Rows are points. Each copy is the shape, with its points in the same order, stretched, turned, moved and blurred by noise. Is it also mirrored, or only turned?

Shape (7 x 3):
[[ -6.4 -15.4  -4.8]
 [ 30.4  -6.4  15.7]
 [ 14.0  29.0  -4.6]
 [ 34.1  21.4 -25.7]
 [ -4.1  -5.2  -3.4]
 [ -4.8   1.9  10.2]
 [ -3.0 -17.4  19.2]]
Copy 1 (7 x 3):
[[ -7.9  20.3 -11.6]
 [ 21.0  23.2  14.7]
 [ 11.0 -18.8  -0.8]
 [ 35.4 -18.5 -16.7]
 [ -1.1   8.0  -5.7]
 [ -8.3   9.5   2.2]
 [-11.5  28.2   6.2]]
Copy 1 is: mirrored
Copy 2 (7 x 3):
[[-13.9 -15.2 -21.1]
 [ 15.8 -19.0   9.6]
 [ -4.1  20.4   4.2]
 [ 18.8  27.7 -11.4]
 [-12.9  -7.9 -15.3]
 [-16.5  -9.1   2.0]
 [-13.0 -30.7   0.6]]
Copy 2 is: only turned
Copy 3 (7 x 3):
[[-10.5 -10.9  -0.7]
 [ 13.1  -6.0  30.2]
 [ 14.1  23.1   2.6]
 [ 38.4  12.4  -6.6]
 [ -5.8  -4.0   0.7]
 [-10.4   3.0   9.0]
 [-16.6 -11.5  19.6]]
Copy 3 is: only turned
Copy 4 (7 x 3):
[[ -4.4   6.3  -2.7]
 [ 12.0 -16.4  25.5]
 [-22.0 -31.4  -2.6]
 [ -3.3 -41.4 -17.3]
 [-11.1   3.3  -5.2]
 [-15.7  -1.5   9.0]
 [ -2.0  10.4  22.9]]
Copy 4 is: mirrored

Shape (7 x 4):
[[ 24.2 -26.2  11.5  26.1]
 [ 16.9   0.5  -8.9  -7.6]
 [-12.4  -4.4 -16.5  -1.3]
 [ 16.4   7.3 -17.1  -6.6]
 [-26.6 -12.7  -3.4 -29.1]
 [ -0.8  16.9 -11.9  -6.3]
 [-29.3  -2.3   6.5 -19.0]]
Copy 1 (7 x 4):
[[ 36.7 -18.0  13.4  11.4]
 [  2.1 -11.6 -20.9  -9.7]
 [-18.8 -14.9  -4.9   1.4]
 [ -0.9 -15.4 -29.3  -3.1]
 [-26.3  -2.1   6.1 -25.3]
 [-15.6  -2.6 -24.0  -0.5]
 [-24.9  10.1   5.9 -12.5]]
Copy 1 is: only turned
Copy 2 (7 x 4):
[[ 18.8   1.9  17.7  32.8]
 [ 18.8  -4.6   6.2 -12.6]
 [ -2.7  -3.8  -9.5  -1.2]
 [ 20.0  -5.2  -1.5 -20.2]
 [-27.2  -4.8  16.4 -10.9]
 [ 14.1   1.3  -9.7 -21.3]
 [-24.8   7.9   5.1  -5.5]]
Copy 2 is: only turned
Copy 3 (7 x 4):
[[ -8.7  34.8  15.4  28.5]
 [ 10.8   9.4  -6.3   9.1]
 [ -5.9  -9.3  -7.3   9.7]
 [ 14.0  -1.5  -5.6  13.5]
 [ -9.3 -11.8  -8.5 -24.3]
 [ 15.4 -10.0   0.7   2.5]
 [ -7.4  -9.8   2.7 -22.7]]
Copy 3 is: mirrored
Copy 4 (7 x 4):
[[  2.2  -9.7  45.5  12.0]
 [ 22.7 -11.6  -2.4   4.4]
 [ -1.6 -12.8  -6.3 -18.7]
 [ 22.6 -16.5 -11.7   9.0]
 [  6.3   1.4 -12.5 -50.5]
 [ 12.3  -3.8 -23.9  -0.5]
 [ -1.5  14.8 -14.0 -41.0]]
Copy 4 is: only turned

Shape (9 x 6):
[[ -3.0   9.9  76.9 -11.5  -1.7  -0.8]
 [ -0.3 -13.1   4.3  -7.7  -4.4   4.1]
 [  3.7   1.5   5.7  16.4   0.7   5.2]
 [ 15.5  13.7  -5.9 -14.4  -8.7   9.5]
 [ 14.4   3.7  -7.4  19.0   4.6  13.4]
 [ -3.2   2.4 -14.1 -10.0  27.0  11.4]
 [  4.7  12.4   3.4  10.6  -7.7 -17.9]
 [ 10.4  -2.1 -13.6 -20.3  -3.8 -19.4]
 [ -7.6  12.7 -16.4  -1.8  -8.0  13.9]]
Copy 1 (9 x 6):
[[ 28.0  34.9  58.6   0.6 -28.7  15.9]
 [ -2.2  -0.6   4.8  -6.5 -16.1  10.0]
 [ -5.4   4.6   5.6  23.2 -11.0   4.7]
 [ 23.3  12.5 -14.9   5.2  -6.9  14.7]
 [  2.1  -4.6  -9.2  28.0  -5.8   2.1]
 [ 10.1  -9.7  -5.1   2.6  27.0  -2.7]
 [ -6.6  26.2  -4.7  14.0 -17.1  -6.0]
 [  5.5  12.3 -18.0 -16.5  -8.6 -12.3]
 [ -3.4   7.6 -17.6   8.6   7.6  21.8]]
Copy 1 is: only turned
Copy 2 (9 x 6):
[[-18.9  44.3  52.2 -47.3 -34.5 -14.1]
 [  0.0  -6.6   9.9  -4.6 -10.1   3.9]
 [-14.6   5.6  13.6   9.2   2.7   8.6]
 [ 22.8  17.4   5.3   4.4  -2.7  18.3]
 [ -7.7   0.0  11.9  16.0  16.3  19.4]
 [ -9.5  -0.8  -9.9 -13.5  22.4  22.8]
 [ -0.3  17.0  -2.1  17.4  -2.5 -10.3]
 [ 23.6   2.4 -15.3   4.1   1.6 -10.3]
 [ -5.7   6.9 -13.9  16.2  -8.1  29.3]]
Copy 2 is: only turned
Copy 3 (9 x 6):
[[-19.3 -42.3  64.9   3.4 -24.8 -28.2]
 [-10.5 -18.8   0.6  -3.0  -1.8   1.1]
 [ -2.1  -6.8  15.1   8.8   3.3   6.6]
 [ 12.1  -5.6  -7.0 -18.9 -10.6  13.1]
 [  6.2  -3.6   4.1  -0.6   7.1  23.6]
 [ -8.2   5.8  -0.8 -25.4  15.1  -0.5]
 [ 17.5  -0.8   4.7  11.0  -9.1  -9.0]
 [ 19.8 -12.4 -20.2 -18.6  -1.5  -8.5]
 [ -4.8   9.5  -9.4  -8.1  -9.9  10.5]]
Copy 3 is: only turned
Copy 4 (9 x 6):
[[ 33.1 -33.5  46.0 -24.0  -2.4 -34.8]
 [ -7.4 -16.2  -4.3  -7.5   0.6   5.3]
 [ -6.9 -14.9   5.5  17.0   3.5 -11.0]
 [  9.6  -6.9 -12.6  10.4 -15.7  10.0]
 [ -3.6 -13.9  -1.1  29.5   5.0  -2.6]
 [  0.1  13.4  -1.2  12.5  11.1  16.1]
 [ -3.7  -2.5 -11.3  10.2  -4.6 -23.7]
 [  4.4   3.9 -30.9  -4.3  -1.1  -0.3]
 [-15.7   3.2  -6.9  17.0 -19.7  12.9]]
Copy 4 is: only turned

Shape (12 x 6):
[[ -7.8   2.3  25.5 -15.3  11.4 -30.2]
 [  3.1   5.8  16.0 -20.5   8.3   7.5]
 [  1.9   1.0 -15.6  15.3 -18.2 -27.0]
 [-26.3   2.8   5.5   9.0  24.6 -14.5]
 [ 14.0   0.3  -7.8   7.7  -6.6   7.7]
 [ 10.5   7.5  -0.9   4.6  11.7 -21.4]
 [-23.7   7.0 -15.4  26.0 -20.0  -2.6]
 [  7.3  10.9 -12.6  19.9  12.4   6.0]
 [ -0.2  27.9  14.5 -11.3   1.2 -21.8]
 [  8.0 -11.0 -15.3  11.8   6.9   7.8]
 [ -8.0  26.7  -4.9 -24.3  -9.7 -33.9]
 [-14.4  -3.2  13.7 -26.4  12.3 -21.3]]
Copy 1 (12 x 6):
[[ 16.4  25.9 -11.8 -31.9 -10.4 -19.6]
 [ -7.6  21.9 -16.0  -5.1  11.4   5.1]
 [  2.4 -26.6 -18.5   1.4 -38.9 -16.8]
 [ 18.4  -3.1  20.3 -12.1   0.9 -23.1]
 [ -7.0 -11.4 -17.2  18.4 -11.8  14.7]
 [ 24.9  -3.1 -20.2  -3.9 -10.9  -5.8]
 [-20.3 -29.4   9.7  18.9 -29.7 -24.5]
 [ 10.7 -19.6  -7.4  25.5   0.4   1.9]
 [  7.8  22.5 -28.8  -3.5  -4.2 -30.8]
 [  2.5 -27.1  -3.7   8.9  -7.4  18.2]
 [ -5.6   1.7 -43.0 -20.7  -8.6 -43.9]
 [  2.0  14.5 -11.2 -38.2  -0.2 -16.3]]
Copy 1 is: only turned
Copy 2 (12 x 6):
[[  3.3  16.8  12.7   1.0  -4.5 -17.7]
 [-16.9   3.3  10.5  -8.2  -4.0   3.5]
 [ 18.6 -16.5 -16.6  32.6  -8.8 -11.6]
 [  4.8  21.7 -13.8  -6.5  12.1  -2.9]
 [  2.9 -21.6  -6.3   8.2  -3.3   9.0]
 [ 15.1   1.6  -3.2   2.5 -12.7   2.9]
 [  2.1  -4.3 -26.4  27.6  14.8   0.7]
 [  8.0  -6.4 -16.3  -0.1  -0.8  22.1]
 [ -1.9  19.9   6.3  10.8 -16.7   6.2]
 [  6.7 -23.0 -13.0  -2.3   4.6   3.7]
 [ -5.6  23.4 -10.6  18.2 -35.8  -9.1]
 [ -8.0  15.1   2.8  -5.1  -9.7 -20.7]]
Copy 2 is: only turned
Copy 3 (12 x 6):
[[ -0.4  11.4   8.5 -21.3  -5.9 -46.0]
 [  0.6   0.4  23.7   0.7  13.8 -15.3]
 [ -3.7   6.2 -19.7  -5.9 -35.3  -1.5]
 [-18.4  21.4 -14.8 -17.3   5.1 -23.0]
 [  0.8   3.9  -0.7  14.4   0.5   8.0]
 [ 10.2  22.8  -0.5 -13.7  -4.9 -15.2]
 [-33.2   0.6 -28.0  11.5 -21.0   2.6]
 [ -0.1  26.7  -9.0   8.6   8.8   7.3]
 [ -5.7  24.9  18.7  -8.6 -19.0 -26.9]
 [  0.8   3.1 -14.3   3.6  13.2   9.2]
 [-12.6  14.2  23.0 -24.2 -32.1  -9.6]
 [-10.6  -0.6  14.7 -29.4   1.9 -29.3]]
Copy 3 is: only turned

Shape (11 x 8):
[[ 16.0  10.7   4.3 -15.7 -11.0 -23.9   6.4   4.8]
 [ 14.7 -13.8   6.7   9.9  -5.3 -14.8   7.2  27.3]
 [  1.7 -19.9   9.9   1.1 -20.7 -23.3  -2.3   0.8]
 [-19.1  27.3  -6.2   8.7  16.2   6.6 -20.4  -9.0]
 [-14.7   1.4  12.9   1.5  20.6   0.0   2.8  -8.5]
 [ -7.1  15.4 -20.3  14.0  25.7   0.8  -2.8 -31.9]
 [ -5.1  -9.9  16.5 -35.0 -17.1  -5.7  20.0   0.7]
 [-18.9   9.3 -14.9   7.3  16.6  14.2 -20.3 -25.0]
 [-25.5 -12.6  -9.6  -7.5  -8.4  -6.1  21.8  26.1]
 [-11.3  -3.6  11.2 -26.3  -3.6 -37.1   9.2   5.3]
 [-12.0  15.4   2.7  29.8  -2.6  -1.6   2.7 -15.0]]
Copy 1 (11 x 8):
[[ 14.4  17.5   1.9  -5.9   7.3 -14.8  -7.0  10.8]
 [ 10.9 -16.2   6.4   1.4  26.8 -14.0  13.4  21.1]
 [ -0.1  -9.8  12.8  10.5  -0.2 -23.4   0.2  16.6]
 [-24.3  28.0  -6.9   9.8  13.6  30.5 -18.9  -5.0]
 [-12.9  10.7  18.8  -0.4  14.7  18.2   1.8 -14.6]
 [ -4.6  22.5  10.5  13.6  -4.4  46.7 -27.0  -6.5]
 [  3.9   6.9  10.9 -27.8 -14.7 -15.5  23.4  -4.7]
 [-23.9  14.3   2.0   7.8  -7.1  39.6 -22.4  -7.7]
 [ -6.5   4.4   9.7 -14.5   3.9   4.8  44.7  22.4]
 [ -4.7  22.0  26.2 -11.0  10.3 -16.0   9.5  13.0]
 [ -6.2  17.0  -2.5  32.0   4.7  13.8  -7.0  -2.6]]
Copy 1 is: mirrored
Copy 2 (11 x 8):
[[ 12.5  12.5   8.5  -6.4  -8.5 -21.5  11.3  23.3]
 [ 24.9  -5.9  -6.4   0.9 -42.1  -5.1   2.5  11.3]
 [ 10.1 -21.4  15.7   6.1 -22.1 -13.6  13.6  13.1]
 [-33.3  14.6  -4.5   2.3  15.7 -11.2  -4.2  -3.7]
 [-10.5   0.2 -14.6  -9.9   0.4  -3.3  18.7  -3.9]
 [-32.2  20.2  -3.9  18.0  11.0  -3.9  23.7   2.2]
 [ 23.6  -9.8   6.6 -27.9   3.6  -4.6  16.2  22.0]
 [-31.4   2.5  -1.2  11.3  21.8   6.3   6.4  -7.2]
 [ -2.0 -26.7 -16.7 -17.6 -19.6  12.8   7.2  37.3]
 [  6.4 -13.9  -8.2 -16.3  -2.7 -28.9  20.0  29.3]
 [-26.9  11.5  13.6   1.6 -15.4  -3.7  17.2  -8.3]]
Copy 2 is: mirrored
Copy 3 (11 x 8):
[[ -3.5  12.2   9.7 -13.0 -25.7  -3.5  -1.0   4.2]
 [ 23.0 -19.0   6.4  -2.8  -3.5   0.1  12.3  15.5]
 [  8.5 -30.2   2.5  -1.6 -20.2  -1.4 -15.0   9.5]
 [-11.6  25.0   9.5  11.1  22.3  15.9 -20.9 -10.6]
 [ -7.4  -5.9  -2.0  -9.5  19.1   6.8 -10.2 -10.2]
 [-13.1  25.4  -5.7  10.8  32.6  -7.4 -21.3 -13.8]
 [-22.0 -14.2 -14.4 -26.7 -24.8  11.9   0.3   5.9]
 [-10.9  18.2 -10.5  14.7  29.3  16.5 -30.8  -8.9]
 [-12.3 -22.1  -7.7  -7.0   2.8  13.7  13.2  38.6]
 [-12.1 -14.6   6.3 -32.2 -17.2  -1.9 -17.5  11.6]
 [-13.7  -3.1  12.9  26.0  13.8  -4.3  -5.2  -9.8]]
Copy 3 is: only turned
Copy 4 (11 x 8):
[[-18.5   5.8  13.6 -16.4 -11.1 -21.7   5.4  -6.6]
 [  4.4  -8.6  12.2   6.9 -14.4 -11.0  10.4  17.7]
 [ -7.9  -7.5  21.3   7.3 -20.4   3.6   5.9  -6.0]
 [-17.8  26.9   6.0  -8.1  16.5  14.8 -38.0  12.6]
 [ -1.5   5.3   6.6  -3.9  26.8  14.1 -14.5  -5.5]
 [  2.7  26.9  -4.9   6.2  18.0  -4.2 -47.3 -10.3]
 [-17.8  -2.1  -2.0 -23.7  -3.3   8.8  24.0 -25.7]
 [ -5.1  25.9  -2.6  -3.5   8.3  23.8 -47.3  -1.7]
 [-26.9  -4.9 -22.9   9.3  -6.5  12.9  17.6   7.3]
 [-39.2 -15.7   9.4 -10.0   0.4  -5.9  12.3 -13.8]
 [  1.5  30.0  17.1  18.6  11.7   5.5 -19.1   1.9]]
Copy 4 is: only turned
